Each point is reached from the start by the listed moves, each made once or not at all, plus a little noise. Is the number of moves made odd or even? Then give how often each move was made.

Moves:
(1): [ 21 -28   5 -11 -12 -24]
(2): [-21  -7  72 -32   6 -32]
(3): [-22 -25  20  64 -33   8]
Start: [-31   0 -60   6 -12   9]
Points:
[ -7 -34 -59  -1 -26 -18] -> odd (1, 0, 0)
[-54 -25 -38  69 -45  12] -> odd (0, 0, 1)
[-74 -32  39  38 -37 -17] -> even (0, 1, 1)

Moves:
(1): [ 34 -11  -8  17 -31  -9  -3  23  -1  31   0]
(2): [ 25   1  34 -25 -50   3 -42 -39  11 -13  44]
(3): [ 13  -5 -16   2  19 -10  27 -40 -11 -29  15]
(4): [  8 -16  -4 -31  38  -7  24  27  12   8 -10]
(5): [ 10 -12   4  -1  -6 -14  28  -2  23  10  -9]
(6): [ -1 -27  15 -16 -17  -9 -15 -29   3  -4   2]
(7): [ 30  -4  10   5 -42  28   8   3 -22   8 -16]
(8): [-24   3  18  -7   9  -1  28  34 -23  18  -5]
(9): [-18  16  44   5  37 -33   4   6 -13   7 -26]
(10): [ -6  11  -5  -4  19 -19  -7 -14  13  31   1]
(11): [-4 -5  3 11 23 18 -1 18  7 10  9]
Start: [-18  21 -16  11  -5 -16 -11  27 -13   2 -14]
Points:
[ 15  15   5  41  56 -83  33  18   6  64 -26] -> even (1, 0, 1, 0, 1, 0, 0, 0, 1, 1, 1)
[ 41  -1  55 -22 -18 -79  -1  39  20  46 -13] -> odd (1, 1, 0, 1, 1, 0, 0, 0, 1, 0, 0)
[ 44 -26  51 -32  24 -95   5 -23  31  54  14] -> odd (1, 1, 1, 1, 1, 1, 0, 0, 1, 1, 1)
